Each row is a point. The points of each table are mixes of a few directions, plus a little noise. Count the directions of each table, and those that both share. Where both have some left over, give the other angles between the two spaces (their principal angles), to ten degrees, smallest first.

First (6 x 2):
[[-0.37  0.09]
 [-0.17  0.04]
 [-0.54  0.13]
 [ 0.63 -0.15]
 [ 0.80 -0.19]
 [-0.34  0.08]]
Second (6 x 2):
[[ 0.22 -0.04]
 [ 0.06 -0.01]
 [ 0.39 -0.09]
 [ 0.19 -0.05]
 [ 0.29 -0.07]
 [-1.14  0.26]]
Directions: first 1, second 1, shared 1

First:
[[ 0.18 -0.33  0.27 -0.88 -0.63 -0.30 -0.04 -0.41]
 [-0.10  0.27 -0.20  0.87  0.63  0.43  0.12  0.34]
 [ 0.09 -0.07  0.07  0.11  0.10  0.28  0.15 -0.06]
 [ 0.06 -0.13  0.10 -0.35 -0.26 -0.13 -0.03 -0.15]
 [-0.07  0.23 -0.17  0.81  0.59  0.46  0.14  0.29]
 [-0.53  0.54 -0.48  0.17  0.07 -0.95 -0.57  0.55]
 [ 0.15 -0.13  0.12  0.05  0.05  0.34  0.18 -0.13]
 [ 0.22 -0.37  0.30 -0.80 -0.57 -0.14  0.04 -0.42]]
Second (7 x 8):
[[-0.16 -0.19 -0.21 -0.08  0.15  0.42 -0.48 -0.18]
 [ 0.17  0.36  0.28 -0.18 -0.24 -0.42  0.38 -0.08]
 [-0.29 -0.50 -0.41 -0.06  0.01 -0.09 -0.62  0.25]
 [-0.15  0.03 -0.11 -0.39 -0.02  0.22 -0.49 -0.39]
 [ 0.20  0.13  0.16  0.38  0.39  0.79  0.36 -0.23]
 [-0.11 -0.10 -0.13 -0.11  0.06  0.18 -0.30 -0.10]
 [ 0.36  0.25  0.42  0.44 -0.33 -1.09  1.17  0.71]]
Directions: first 2, second 3, shared 1; angles 60

First, 11 rows:
[[ 0.31  0.07 -0.16 -0.78 -0.49  0.58  0.21  0.33  0.09  0.07  0.16 -0.53]
 [ 0.17 -0.03  0.14 -0.45 -0.14  0.16 -0.01  0.27 -0.01 -0.16  0.09 -0.04]
 [-0.83  0.19  0.01  1.65  0.52 -0.49 -0.39  0.04 -0.18 -0.26 -0.48  0.80]
 [ 0.29 -0.01  0.12 -0.77 -0.31  0.37  0.04  0.43  0.02 -0.19  0.16 -0.19]
 [ 0.02  0.06 -0.17 -0.03 -0.14  0.17  0.09 -0.01  0.04  0.13  0.00 -0.22]
 [ 0.10 -0.25  0.60 -0.21  0.38 -0.49 -0.26  0.05 -0.11 -0.44  0.09  0.62]
 [ 0.15 -0.04 -0.31 -0.06 -0.06  0.00  0.26 -0.56  0.13  0.50  0.09 -0.44]
 [-0.83  0.24  0.01  1.60  0.45 -0.39 -0.40  0.21 -0.19 -0.33 -0.50  0.78]
 [ 0.10 -0.01  0.03 -0.23 -0.09  0.09  0.03  0.09  0.01 -0.02  0.06 -0.08]
 [-0.02  0.10 -0.36  0.14 -0.16  0.18  0.19 -0.23  0.09  0.36 -0.03 -0.38]
 [ 0.56 -0.31  0.09 -0.86  0.02 -0.19  0.25 -0.62  0.13  0.34  0.35 -0.33]]
Second (10 x 12):
[[ 0.34  0.57 -0.73  0.12 -0.02 -0.22 -0.08 -0.10  0.21  0.37  0.15 -0.23]
 [ 0.36 -0.50  0.69  0.30  0.24 -0.70  0.07 -0.01  1.22 -0.46 -0.19 -0.63]
 [-0.12 -0.03 -0.05 -0.09 -0.09  0.12  0.35  0.04 -0.28 -0.22  0.06  0.28]
 [ 0.24  0.08 -0.09  0.09  0.27 -0.16 -0.15  0.36  0.17 -0.17  0.25  0.10]
 [ 0.11 -0.05  0.12  0.24  0.08  0.43  0.02 -0.06 -0.29  0.49  0.08  0.00]
 [ 0.38  0.54 -0.16  0.07  0.14 -0.24 -0.48  0.40  0.06  0.00  0.12  0.21]
 [ 0.01  0.36 -0.42 -0.08 -0.21  0.00  0.22 -0.14 -0.19  0.07  0.00  0.09]
 [-0.43 -0.15  0.61 -0.22 -0.61  0.41  0.72 -0.39 -0.73 -0.28 -0.52  0.48]
 [ 0.23  0.34 -0.70  0.06  0.11 -0.02  0.33  0.20 -0.10 -0.04  0.45  0.21]
 [-1.15 -1.15  0.73 -0.51  0.08  0.38 -1.00 -0.29 -0.06  0.23 -0.39 -0.52]]
Directions: first 3, second 6, shared 1; angles 70, 80
